Each row of a before or after table is a point. The points were changed in one or more steps. Then noise was added and the rows were shuffled. The steps act on how far a point lies along the listed directions, d1 being the first. What was done? A step turns or swaps two directions, mirrors them in a line or flattens them onto one, adds a multiple of one to another, or multiplies one. Angles are multiples of 10 degrees, from the lower direction toward the higher: turns from -170 to 170, lines from 10 to 170 but not 90. Use the fewest steps. Two steps may share a direction if one is a turn and the other turns, adds or multiplies; they go together, in the order done. Otherwise the lowest direction goes first.
In the rows, 128 means zero.

Directions:
(1): [147 162]
(2): [ 94 147]
Before (12 x 2):
[[121 145]
 [121 154]
 [ 82  52]
 [127  56]
 [116 142]
 [112 147]
 [106 148]
 [116 154]
 [ 99 138]
 [139 119]
 [142 136]
 [125 138]]
After, 12 rows:
[[156 136]
 [154 147]
 [130 109]
 [ 81 207]
 [141 126]
 [ 67 163]
 [155 122]
 [156 132]
 [146 126]
 [147 134]
 [114 122]
 [156 121]]
Steps: turn d1 and d2 by -120 degrees

Directions:
(1): [147 161 176 151 127 156 147 102]
(2): [147  91 114 186 124 111 145 113]
(3): [161 114 132 135 158 160 128 181]
(4): [167 114 100 104 118 162 109  90]
(5): [162 125 143 111  71 106 142 152]
(6): [ 90  92 147 136  94 168 117 134]
Before, 10 rows:
[[129 131 116 113  97 120 135  97]
 [168  87 118 152 128 181 114 109]
 [178 125  90 115 177 177 124 121]
 [167 104  92 129 180 149 104 104]
 [ 87 124 144 119  80 136 126 118]
 [160 120  97 135 167 139 110 130]
 [ 90 139 129 156 144 119 136 131]
 [115 110  99  89  99 142 121 132]
 [185 103 136 142  90 159 116 141]
 [ 90  86 121 146 110 106 144 120]]
After, 10 rows:
[[ 69 142 145 154 156 138 110 109]
 [113 133  90 145 131  98 142  49]
 [ 81 131 106  79 142 156 107 147]
 [ 84 125 129 133 121 150 111  69]
 [127 102 128 106 113 148 131 161]
 [139 102  87 150 132  91 120  47]
 [ 94 143 155  70 127 205 105 174]
 [140 121 113 133 161 163 130 136]
 [161 124 128 120  88 127 136 139]
 [135 118  94 165 124  79 128  77]]
Steps: add -1.5 times d6 to d2; turn d4 and d5 by -120 degrees; turn d3 and d4 by -150 degrees

Directions:
(1): [ 94 106 139 167 130 112 143 134  89  73 154 115]
(2): [ 92 161 114 152 123 120 150 109 129 147 141 195]
(3): [157 122 125 123 191 155 138 133  99 105 103 166]
(4): [120 118 133 133 143  69  83 174 131 136 108 151]
(5): [133 115  78 125 171 109 105  96 138 135 177 115]
Before, 11 rows:
[[121 133 174 124  79 140 117 145 152 129 128 109]
 [112 129 136 118  95 107 112 151 160 131 141 125]
 [110 151  67 126 136 103 124  68 146 147 189 130]
 [ 95 128 134 145 121 131 182 114 108 101 135 185]
 [136 136 142 126 111 174 171 131 125 135 103 151]
 [120 147 178 112  75 154 150 174 128 141  92 155]
 [133 109 110 161 135 110 116  88 126 135 171 109]
 [101 147  80 142 127  67 107 111 149 163 166 147]
 [170  89 135 119 172 174 139 138 110  93 134  69]
 [147 152 155 107 141 142 157 164 116 124  95 180]
 [136 113  99 128 146 119  94 106 173 154 196  91]]
After, 11 rows:
[[141 111  78 102 173 129 107 105 144 146 191 120]
 [ 96 121 142 170 158  83 113 187 113 119 120 182]
 [127 152 185 133  76 144 129 170 159 153  94 148]
 [137  77 127 114 135 127 141 121 117  82 151  75]
 [145 146 176  99  67 144 137 155 127 120  72  90]
 [144 152 150 110  63 171 170 117 135 139 102  92]
 [134 125 170 156  78 121 126 136 120 134 105 118]
 [156  94 103 116 175 119 106 136 129 124 139 113]
 [154 121  98 106 189 139 145 116 115 105 165 134]
 [120 145 119 111 102 137 132 120 166 145 153 133]
 [121 133 118 119 130 114  88 116 168 155 169 133]]
Steps: turn d1 and d3 by -30 degrees; turn d2 and d4 by -140 degrees; multiply d5 by -1

Directions:
(1): [154  87 144 159 177 136 120 140 163 125 158 159 118  73 132 133 177 123
  87 123 112 104 124 100]
(2): [110 147 141 114 135 134  87 137 145 103 101 132 122 113 140 161 133 181
  74 148 113 175 146 186]
(3): [109 118 159 115 128 137 133 109 114 138  99  57 120  90 184 100 171 156
 155 139 126 103 148 120]
(4): [171 132 122  80 162 124 111 125 165 130 109 145  84 197 174 104 124 134
 121 145 126 112 133 107]
(5): [152  93 111 163 108 123 120 116  89 163  67 177 134 126 156 163 113 160
 131 105 130 123 162 103]
Before:
[[128 103 146 146 150 139 163 121 118 126 152  86 133 103 156 115 165 126
  173 131 127  98 106 102]
 [ 89 159  82 158  71 135 156 145  80 130 152 118 190 133  67 144  63 109
  163 100 152 162  95 161]
 [ 63 202 101 124  82 100 116 133 106 120 154 140 166 141  53 170  74 103
  125 136 149 216  88 180]
 [123 142 127 106 116 122 122 111 138 116  76 109 115 141 185 151 104 177
  125 129 127 140 162 169]
 [119 107 138 124  94 115 111 113 111 141  66 146 127 117 165 144 136 169
  119 151 113 138 153 130]
 [179  79 130 151 154 126 118 125 135 142 103 196  98 128 152 151 124 152
  112 106 128 119 150  95]
 [106 124 119 182 116 161 196 104  81 137 178 119 155  90 103  96 119  76
  163 110 135 105 109 117]
 [129 141 126 134 105 126 142 115 105 133 132 148 158 138  97 132 104 133
  135 129 136 147 119 142]
 [172 101 130 119 146 113 115 116  93 156  47 144 102 151 213 128 136 154
  150 129 134  70 167  92]
 [135 111 130 125 142 134 138 136 116 158 124 105 128  96 140  93 151 127
  141 125 124 101 117  94]
 [147 121 125 145 145 128  83 121 146 129  80 147 106 146 163 168 116 169
   91 128 134 152 159 133]
 [106 163 132 110  85 140 122 139 104 106 114 111 122 121 120 163 108 163
  125 157 129 172 132 195]
 [138 162 123  79 154 133  98 119 147 125  91 124 113 179 158 116 107 155
  121 153 114 154 124 166]]
After, 13 rows:
[[ 77 144 142 100  73 113 123 109 104 130  92 103 139 126 140 130 126 160
  147 158 124 157 134 158]
 [104 114  97 206  95 102 100 136  86 158 117 226 171  67  76 222 107 134
   83 100 140 184 127 127]
 [ 98 165 126 122 119 127  99 126 138 110 113  89 119 151 119 148 100 152
  112 136 141 177 135 178]
 [119 114 127 173  78 142 120 142  85 129 100 147 142  56 120 200 124 178
  108 134 129 164 150 180]
 [135 132 128  98 142 128 134 135 128 153 129  90 118 123 146  78 145 123
  150 131 129 105 112  95]
 [132 172 136  57 133 105 130 114 105 127  78  72 101 207 183  90 103 127
  180 156 145  95 142 143]
 [148 128 126 124 150 138 101 121 125 138  75 149 127 137 159 139 123 166
  104 132 105 146 133 150]
 [140 130 125 146 116 114 136 118 102 149 128 170 156 129 104 133 108 135
  130 121 126 144 124 134]
 [136 109  79 202  91 136 142 144  87 148 114 185 185 101 103 174  81 135
  136  81 142 142 117 128]
 [136 115 118 165 136 163 185 104 100 140 161 139 134 119 132  91 119  83
  154 113 140  96 119 103]
 [108 137 125 135 104 123 127 112 121 113  78 106 127 111 171 156 108 180
  127 120 128 145 169 172]
 [143 113 148 126 162 138 155 123 132 129 154  87 114 131 168 100 159 133
  172 141 126  93 104  98]
 [119 166 132  77 127 121 137 122 140 100 145 103  97 188 116  98  92 115
  153 140 144 148 109 153]]
Steps: mirror d1 and d5 in the line at 140 degrees; add -0.7 times d2 to d4

Directions:
(1): [ 98 139 145 127 165  92  74 170 100  96  91 132 168  66 148 124 149 102
 119  97 157 119  87 122 189 122 122 148  97 133 138 100 137  94 164 112
 137  87 145 147 123 149 102 140  93 116 127 123 150 101 124 132 115  92
 153 163 130 127 179 120 106 144 154  68]
(2): [127  95 129 111 139 119 162 155 136 132 158 131 120 156  83 111 124 154
  93 111 128 143 121 136 119 153 142 137 173 127 136  69 157  99 129 127
 155  95 126 166 160 156 147 185 130 134  67  82 124 106 117  91 105 136
 163  95 204 130 139 116 146 158  69 113]
Before:
[[119 169 140 149 115 129  78  81 121 113  92 117 137  77 194 145 139  90
  162 149 129 103 123 102 130 102 109 123  57 115 129 225  75 177 133 123
   67 166 129  94  96  92  98  49 119 105 225 187 134 146 142 186 144 129
   85 175  29 135 123 139 109 102 213 137]
 [148 174 116 126 107 133 119  79 129 117  97 136 132 118 177 157 137  97
  175 153 121 135 146 119 112 118 123 128 109 130 119 200 116 177 117 124
   80 177 107  98  83  99 123  68 138 115 181 174 123 139 140 165 146 127
   74 151  68 118  99 130 124  95 178 161]
 [151 139 116 138 112 166 114  81 142 153 111 139 119 130 150 139 119 119
  158 165  97 104 146 122  98 101 126  96 127 138  93 175 108 168 108 129
  111 186 119  88 116 102 133  74 121 132 187 154 114 159 134 162 158 145
   80 148  53 125  82 162 117  94 150 169]
 [ 91  94 148 102 184  85 113 208 101 107 116 124 161  94 100 118 131 120
   86  94 154 134  68 123 182 128 151 148 135 134 131  54 148  59 154 101
  174  57 143 185 145 174 124 195  96 145  86  73 137  84 112  93  96  88
  195 128 196 149 196 111 117 168  98  62]
 [128 128 146 140 159 111 113 142  94 110 120 133 153  93 124 131 150 114
  118 125 146 119 117 128 151 136 115 134 127 147 126  99 141  95 148 126
  139 111 143 149 147 138 122 131 108 126  99 100 117  89 133 124 100 106
  160 142 156 129 174 133 107 138 125  86]
 [117 145 149 130 130 126  92 122 121 117  94 131 147 104 131 129 118 117
  134 118 115 131 106 109 132 112 112 133 101 113 149 145 108 135 137 120
  122 134 140 122 120 117 131 141 142 132 143 155 127 150 113 125 131 118
  122 149 103 122 132 138 123 120 159 108]
 [ 99 151 151 120 161 106  82 158 103 103  90 104 163  65 157 127 146 109
  142 107 155 119  95 129 198 111 143 134  97 132 155 120 127 103 161 117
  124  99 143 137 106 131 100 126 106 121 142 134 128 115 123 142 119  99
  148 152 100 137 171 116 103 116 160  97]
 [123 139 143 139 135 128  95 146 113 118  95 139 144  89 157 135 130 123
  138 120 158 117 122 113 131 116 117 128 108 124 122 145 130 122 159 121
  127 136 141 137 123 126 125 116 137 120 151 139 132 124 136 144 154 105
  136 145 122 121 146 134 129 113 152  98]
 [119 117 135 110 157 103 130 196 117 116 127 127 139 121 100 113 129 124
  109  83 154 134 116 122 149 146 142 150 150 118 129  78 154  76 136 120
  155  84 139 169 152 160 135 177 120 124  66  89 128 108 115  81 121 128
  180 110 170 136 165 112 122 156  94  78]]
After:
[[146 142 117 138  95 168 143  80 136 156 124 111 103 152 153 160 102 115
  172 183 102 122 154 117  89  88 132  95  99 127  97 221  75 179  87 132
  106 196 116  76  91  78 132  59 154 156 210 174 105 176 142 159 166 137
   80 131  42 147  82 150 122  77 168 201]
 [132 120 142 120 120 138 137 118 140 135 129 131 124 150  95 120 108 144
  117 124 101 143 123 116  98 131 124 130 142 112 150 123 120 134 121 128
  133 135 131 135 142 124 155 168 161 141 108 130 114 151 108 101 124 139
  131 112 146 124 114 134 145 130 112 127]
 [134 113 124  93 141 102 163 148 131 112 140 143 133 148  98 122 136 138
  104 107 133 161 116 134 119 165 148 152 185 130 140  74 175 105 133 115
  135  95 112 180 143 163 150 183 130 123  61  81 125  85 117  95  94 129
  155  99 218 122 141 104 150 160  72 108]
 [160 137 130 151 116 154 146  83 120 139 140 127 117 142 130 145 132 126
  148 166 117 120 163 129  94 128 113 108 131 144 111 162 114 148 110 143
  115 172 127 106 134 100 137  85 142 135 136 134  98 129 144 141 126 138
  112 126 109 129 116 148 119 105 133 156]
 [144 113 132 131 114 150 152 129 137 144 137 138 110 149 120 130 114 155
  126 134 136 132 147 123  82 131 129 119 153 124 120 135 138 132 132 132
  136 148 127 142 142 125 154 134 164 132 121 117 113 132 134 124 153 136
  136 105 158 123 116 135 154 119 103 134]
 [144 163 122 138 108 149 119 115 129 136 111 119 116 126 157 144 118 103
  174 136 130 116 160 113 111 109 122 119 102 115 108 199  98 153 103 135
  105 174 129  90 104  95 126  74 146 125 168 169 116 168 137 136 171 145
  100 135  42 133 104 138 111  93 169 154]
 [147 122 125 116 104 162 182  99 153 158 161  99  93 177 108 127 112 161
  144 153 107 139 159 142  96 130 158 106 164 124 141 145 126 147 102 144
  121 155 114 118 126 107 147 127 164 143 122 125  91 153 127 122 131 161
  121  83 124 140  92 126 144  99  96 189]
 [130  74 133 104 128 121 194 135 152 139 189 123 101 178  64 100 118 172
   71 116 119 148 120 130  81 171 150 138 193 111 144  77 149 112 119 128
  137  94 119 188 185 161 161 196 141 128  59  63 115  99 115  87  86 167
  172  70 234 140 131 109 165 175  44 122]
 [122  92 132 107 164 118 122 165 130 132 128 147 142 120  94 107 131 140
   90 109 122 122  98 133 138 138 145 128 176 140 114  50 165  87 142 111
  164  92 132 169 167 168 142 182  94 132  83  71 128  98 110 104 107 125
  162 124 184 128 146 133 126 159  75  89]]
Steps: turn d1 and d2 by -170 degrees

Directions:
(1): [182 135 138 141  88 102 101 124 127 117 112  76 158 114 148 105 111 166
 138 162  94 125 139 147 107  95 170 126 130 127 130 180 103 118 184 126
 118 104  75 132 141  90 137 127 134 110 157 173 146 181 161 140 129 127
 130 117 104 180 162 111  98  74 123 164]
(2): [ 88 146 175 143 129 169 115  76 182 121 143 108 128 102 138 128 151 152
  92 126 135 105  95 109 131 162 100  72 116 162 102 158 143 135  92  93
  86 138 107 117 106 128 102 120 161 107 130 118 165 132 164 127 150 198
  93 158 154 171 133 134 109 108 127  93]
(3): [109 149 142 122  64 192 143 130 160  97 125 163 100 113 160 138 150 129
 146 157 144 150 126 137 171 107  92 143 168 139 165  85  84 119 135 192
 103  75 106  81 128 155 142 125  86  90 132 110 140 164 118 145 124 125
 120 115 126 131  85 118 128  97 158 130]
(4): [149 147  89 153 127 137 123 117 133 117 161 143 184 151  92 156 102 135
 100 110 148 130 120 164 205 101  69 116 104 157 111 130 135 123 121 128
 172 105  97 142  88 106 121 115 161 104  93 116 152 122 132 115 135  90
 133  87  89 142 129 207 133 116 112 165]
(5): [130 101 159 120 129  88 110 127 131 119  78 137 148 147 128 164  78 117
  81 115 121 140 143  83 117 110 122 125 123 137 190  67 138  84 142 121
 132 137 138 116 109 105 117 164 107 113  64 142 127 150 126  89 104 146
 137 142 149 135 162 157 118  62 155  64]
(6): [ 97 104 143 157  91 100 167 160 137 140 142 106 136 108 176 155  56 119
 117 163 141 113 116 134 139 151 152 116 133 107 102 129 172 160 151 147
 187 147  92  83 120  97 101 111 129 103 131 102  93 123 140 141 135 135
 158 161 160 115  69 124 174 102  84 129]
Before (8 x 64):
[[162 141 110 140 163 107 106 109 112 131 136 113 185 163  85 138  92 144
  117  90 129 121 117 136 155  93 105 110  97 172 125 140 136 117 132 103
  157 105 125 171 111 107 132 129 178 120 101 154 163 121 130  92 135 105
  119 103 100 138 174 190 108 126 129 173]
 [118 149 110 129 116 198 133  89 142  99 152 158 134 119 123 146 160 123
  125 123 173 138 129 155 188 118  42 119 137 146 114 102 128 122 110 136
  119 101  99 126  97 135 109 107 137 100 115  92 175 130 122 131 132 113
  106 105 116 151  96 195 142 116 118 155]
 [ 91 133 123 137 173 157 137 121 139 153 162 112 104  95 131 111 164 120
  142 106 123 110 101 125  99 179 145 115 114  99  84 180 140 156  91  92
  100 167 147 124 148 150 124 118 149 154 150 106 131  79 115 142 150 167
  103 164 153 105 106  92 138 188 127 136]
 [103 113 152 152 151  84 137 155 115 148 133 106 140 127 133 126  70 124
  123 144 112 103 110 109  98 143 159 109 110 117  99 167 171 143 135 105
  152 181 139 133 117  93 119 109 152 138 118 121 104 112 131 117 136 152
  148 173 142  94 122 123 137 141  93 102]
 [178 145 111 141 112 126 111 117 120 124 127 134 180 138  95 128 110 158
  127 121 110 145 131 165 151  90  99 142 118 132 143 142 106  82 152 140
  123  97 104 148 115 111 133 132 138 117 129 157 155 145 143 125 129 103
  137  82  91 166 163 177 108  89 143 174]
 [127 110  99 141 136 103 141 165 104 152 150 117 137 140 132 124 120 120
  142 112 128 123 140 153 123 137 165 135 119  98 101 145 144 137 148 128
  171 149 150 151 129 135 134 127 152 168 151 141  99  93 131 134 144 103
  150 128 132 116 123 120 153 168  91 160]
 [ 93  96 131  97 163  88 137 163  99 151 105 135  75 126 131 112 136 110
  159 119 119 125 156  86  67 175 182 141 140  96 133 109 169 137 102 104
  107 206 182 129 162 149 132 146 114 176 142 143 107  96 106 112 117 169
  138 173 163  73 146  69 158 181 121  90]
 [178 142 125 135  91 131 101 127 127 118 148 111 161 122 109 122 120 170
  122 131 107 128 131 149 166  87 119 112 133 147 136 141  99 103 140 122
  132 110 105 133 122 118 141 103 148  99 115 141 159 160 143 131 136 133
  137  92  93 175 165 148  98  93 130 153]]
After (8 x 64):
[[115 110 129  90 144 150 145 130  91 129 112 131  61 102 152  93 192 105
  187 141 136 135 156 120  63 150 154 160 162  82 121 116 125 139 130 128
   87 147 162 136 168 163 131 123  96 166 178 118 116 113 103 153 119 126
  117 148 152 105 104  78 147 175 124 135]
 [114 170 133 142 129 184 114 110 151 103 148 160 140 140  98 127 144 144
  127 126 133 132 102 133 177 101  61 112 120 172 132 137 105 110 104 137
   98 107 129 136  94 133 145 107 144 109 101 112 169 141 120 114 138 133
  110 115  95 121 131 168 100 134 145 122]
 [145 101 185 129  69  84 127 147 129 127  67 109 139 106 173 135  65 146
  126 164  90 145 143 110  80 111 170 148 152  98 191 106 116  76 194 162
  109 122 105  91 141 100 121 156  84 106 134 167 116 180 151 131 112 157
  154 147 158 159 145 105 119  27 155 103]
 [ 95 154  58 150 151 165 150 131 135 130 204 172 149 148  77 153 127 127
  126  94 175 119 117 169 231 154  52 107 106 158  63 134 180 162  57 116
  170 156 119 142  90 137 117  95 186 127 111  89 158  70 116 113 151 113
  129 104  97  95 103 199 179 195  80 174]
 [141 164  52 143 153 182 136 131 122 134 192 143 138 124  93 115 170 124
  165 100 135 132 110 188 179 124  99 145 112 114  83 177 101 150 105 130
  133 112 124 145 135 150 150 103 152 140 146 106 150  86  97 148 148  85
  111  89  83 103 101 145 139 199 128 217]
 [177 100 173 116  66  76 102 156 115 120  81  94 137 112 159 125  79 158
  124 157  77 136 157 101  96  84 187 130 157 116 196 101  97  81 186 136
  122 125 119 102 150 106 141 136  97 100 110 167 125 194 140 125 110 157
  157 134 137 166 174  93  97  40 151  98]
 [116 126 168 118  74 137 144 148 138 114  94 134 106 123 177 142  94 127
  159 155 129 144 126 110 129  97 139 144 171 142 189  72 100 116 168 190
  123  74 117  82 148 139 143 139  87  91 127 139 128 169 114 123 117 131
  127 140 151 113 104 103 125  79 163 133]
 [ 99 148 133 156  86 179 132 122 168 119 165 123 137 116 151 133 150 150
  122 130 144 122 115 157 174 131 110  99 133 142 106 149 117 131 133 146
  127 106 106 119 103 143 125 115 156 118 150 127 149 130 158 144 159 142
  116 124 133 164 106 138 132 121 109 152]]
Steps: multiply d1 by 2; turn d1 and d5 by 40 degrees; turn d2 and d6 by -130 degrees; turn d3 and d4 by -140 degrees
